Rows are points. To make a cloud, some directions were put in groups of two or more. Within a group, all points are equally far from the middle, so they leave a hole (a ring in 2 directions, a hollow ball in 3). The other directions are filled evenly. Then the cloud was stretched, turned, moved and blurred a little. Count the holes, and give their numbers of directions, smallest first.

Cloud (14 x 2):
[[ 51  16]
 [ -4  56]
 [-41  37]
 [-61   2]
 [-57  16]
 [-21 -44]
 [-58  11]
 [ 25 -28]
 [ 38 -15]
 [  9  57]
 [-25  49]
 [ 40 -15]
 [-62  -9]
 [-57 -21]]
Holes: 1 (2)

Cloud (19 x 3):
[[-53  22 -54]
 [ 31  49   3]
 [-17  47 -50]
 [-18  70  21]
 [ 26  42  45]
 [-12 -30 -53]
 [ 18 -52  25]
 [ 13 -58   9]
 [-32  50 -48]
 [-17  73 -16]
 [-30 -62  -2]
 [ -5  73  14]
 [-45  -5 -60]
 [ 32 -15 -18]
 [ 30 -41  11]
 [-32 -23  45]
 [ 15  63  -8]
 [ 26 -43  28]
 [-37 -59  -1]]
Holes: 1 (3)

Cloud (29 x 4):
[[-10   4 -46  56]
 [-65 -23   5 -11]
 [ 82  41  12  49]
 [-47 -39 -28 -18]
 [  1  48 -25   3]
 [ 47  64 -18  20]
 [  3 -48 -10  34]
 [ 28 -39  35  13]
 [-38 -28 -34 -24]
 [ -8  37 -12 -16]
 [ 86  19   6  46]
 [ 29  25  59 -23]
 [ 61  45  39  43]
 [-37 -15 -26 -29]
 [-16 -46 -59  21]
 [  6 -23 -34  58]
 [-55 -29 -17 -20]
 [-64 -33  13 -11]
 [ -1  -2  86  -6]
 [-24 -50 -49  10]
 [ 68  25 -68  27]
 [-23 -15  77  -3]
 [ 92  34 -24  35]
 [-11 -10 -30 -32]
 [-43  -8  54  11]
 [ -1 -29 -79  31]
 [-21  28 -16 -18]
 [  1  -4 -74  51]
 [-18 -41 -63   2]]
Holes: 2 (2, 2)

Cloud (53 x 6):
[[ -55    7  -52   28   48   -3]
 [-104    1  -42   51  -10  -11]
 [  25    3   57  -17   18   14]
 [ -55  -22  -34   71  -12    3]
 [  47   56   14  -41  -31   69]
 [  66   16   14   39   15   47]
 [ -62  -21    6  -56  -17   50]
 [  44  -19   47  -48   16   37]
 [  -5   29  -39   45   -8   44]
 [   2  -38  -31   24  -65  -40]
 [ -16   -3  -29   67   20   11]
 [ -76   46   20   19  -45   53]
 [ -27    8  -25  -96  -40   38]
 [ -21   -7  -66    5  -68   -1]
 [  53    9   12  -37  -23  -13]
 [ -57    7  -40  -33   52   37]
 [ -41  -12   41   -8   23   10]
 [  -7   24   30   22  -72   58]
 [  15    6   25   48  -61  -16]
 [ -30   19  -11   27   41   66]
 [  40  -49  -50    3   42  -41]
 [ -99    0  -59  -11   -4   35]
 [ -38   20   26  -51  -34    0]
 [ -53  -38  -51   18   17   40]
 [ -50  -58  -46   24   11   38]
 [ -23  -26  -42   62   -2    1]
 [ -40   -2    2   31   77    2]
 [  49  -23   -4   15  -62   34]
 [ -16   48   29  -30  -64   27]
 [ -57   -1   -8  -78  -22   59]
 [  45  -56   11  -57    0    7]
 [ -74  -29    0   72   14    0]
 [  62  -62  -39    4   -7   25]
 [  48   12   28   56    9    7]
 [  92  -11    6   49   30   17]
 [ -77  -32  -59   19   -8    9]
 [   4   33   41   44   13    7]
 [ -20    8  -28   63  -33   24]
 [  -4   42   21   45  -19   23]
 [ -53  -25   -4   73   22    9]
 [  21   26  -72   18   19  -14]
 [  38  -17  -49  -52  -17    7]
 [  59    7   36   51   41   34]
 [  42   33  -34   22  -21   21]
 [  68  -15   42  -10  -23   23]
 [  35  -21   41   32  -63   28]
 [  52  -21   28   49  -35    9]
 [ -15   12   45  -30  -36   37]
 [  16   -3  -31  -34  -50  -30]
 [ -53  -22   -5  -75  -85   35]
 [  45  -14   35  -50   -8   18]
 [ -35  -22  -17   76   18    7]
 [  49   25   22   23  -17   44]]
Holes: 1 (3)

Cloud (77 x 8):
[[  17   35    8   46   46    6   47  -48]
 [ -34  -12   37   59  -33  -17   47    8]
 [  25  -12  -38  -75  -22  -28    8  -46]
 [  34   83   21   14  -27  -18    7  -21]
 [ -51  -27    0   38   -1  -43   -2   15]
 [ -24    2  -22  -77   33   21    4  -64]
 [ -73   50   22  -14  -56   26    6   39]
 [ -63  -41   34   11  -18  -34   47   21]
 [ -11    1   10  -74  -39  -62  -19   17]
 [   5  -19   26   27  -35   50  -28  -34]
 [  32   48   11  -14    2  -15  -57  -43]
 [ -22    5   46  -13  -31  -14  -10  -69]
 [ -21  -44  -17    2   31  -29  -15   32]
 [ -26   38  -45    2    4   -2   36  -52]
 [ -40   50    5  -12   38  -67   -2    4]
 [   2  -89  -20  -16   -5  -72    6  -29]
 [  19    0   62  -24   59  -42  -42  -11]
 [  32   29  -20  -54   32    6    8  -34]
 [   4  -23  -44   55  -15  -73  -11  -48]
 [ -19   34  -33   12  -58    5   22   29]
 [ -12   -3   23  -18   74  -33  -18  -78]
 [ -42    0    4  -11  -12  -20  -64    8]
 [  26    6   33   17   -2   47    7   15]
 [  18   61   73   31  -22   -3  -11  -79]
 [ -16  -19  -12  -16  -17   18   -9   43]
 [  69   39   83  -23  -17  -30    4  -22]
 [ -13   12  -12  -19   56  -42   64  -34]
 [  20   61   46    2  -17   -5  -64  -43]
 [ -41   -1    2  -37  -40  -39  -20   44]
 [ -69   26  -95    0   15  -29   -5   31]
 [  52  -39   -6   42  -38   -9   29  -31]
 [ -47   54   29  -10  -75  -16   53   17]
 [  38   68    2   21    2    4   22  -51]
 [  62   35   79   15    4    6    5  -59]
 [  35   28   67  -48   23    2  -60  -48]
 [  40   77   83    3  -34  -28   30    3]
 [  40   14  -40  -26   -6 -104  -25  -18]
 [   8  -27   37   25   27   -7   43  -23]
 [  24  -38  -30  -12  -27  -45  -24   29]
 [ -31  -35  -52   15   -2    4    5  -52]
 [  89  -59   80  -10   26  -39   -7  -90]
 [ -18  -35   41   19   55  -13  -39    2]
 [  -7   22   20  -43   52  -49   17   38]
 [  -4  -10  -47  -66   53  -95  -10  -23]
 [  40  -84   26   -2   40  -62   -7  -36]
 [  18   -6   -3   26   46   -6   63  -26]
 [  -9   35  -86    4   48  -72   -6  -23]
 [   3   45  -39   70  -55   34    3   -8]
 [ -20   19   -1    9   84  -39    9  -12]
 [ -71  -39    1  -78    9  -40   16  -42]
 [  55  -28  -31  -58   69  -67   -1    4]
 [ -23  -14  -62   36    3  -55  -27   -4]
 [  -7  -21  -47    4   82   11  -16   23]
 [  48   22   16  -17   22   14   31   -2]
 [   3   63   29  -22  -24   -4    5  -20]
 [   4   15   26   83  -57   16  -17  -56]
 [ -11   31   60  -25  -52  -34   23  -42]
 [  -9  -16  -68  -35   68  -59  -56  -64]
 [  45  -27  -19   -7   70  -78   33  -43]
 [ -44  -16   36  -65   88  -47  -10  -24]
 [  13   12  -61    1   70  -78   18  -53]
 [  62   -3   54  -27   45   18  -55  -28]
 [  65   19   25   37   17   15   34  -43]
 [  51  -12   21  -12   79  -42  -60  -43]
 [  49   13   47  -41   38   27  -35  -75]
 [  10   -7   58    0   11   64  -19    6]
 [ -59  -15  -36   42  -20  -34   63   18]
 [  -1  -32  -32    0   66  -48   65    3]
 [ -42   73   30  -32  -12   22    7   -4]
 [ -20   -5   19   23  -54   23   15   -8]
 [  67  -27   -2   14   78   -9  -68  -35]
 [ -22   29   14  -17  -81  -21   22   35]
 [ -43  -33  -69   -2    2  -28   31  -33]
 [  -4  -46    4   -7  -33   13    2  -34]
 [ -16  -49  -27  -13   34  -57   30   52]
 [  12   29   -9   45    3  -48   -7  -91]
 [ -48   19  -14  -30   39  -13   34  -53]]
Holes: 2 (2, 2)
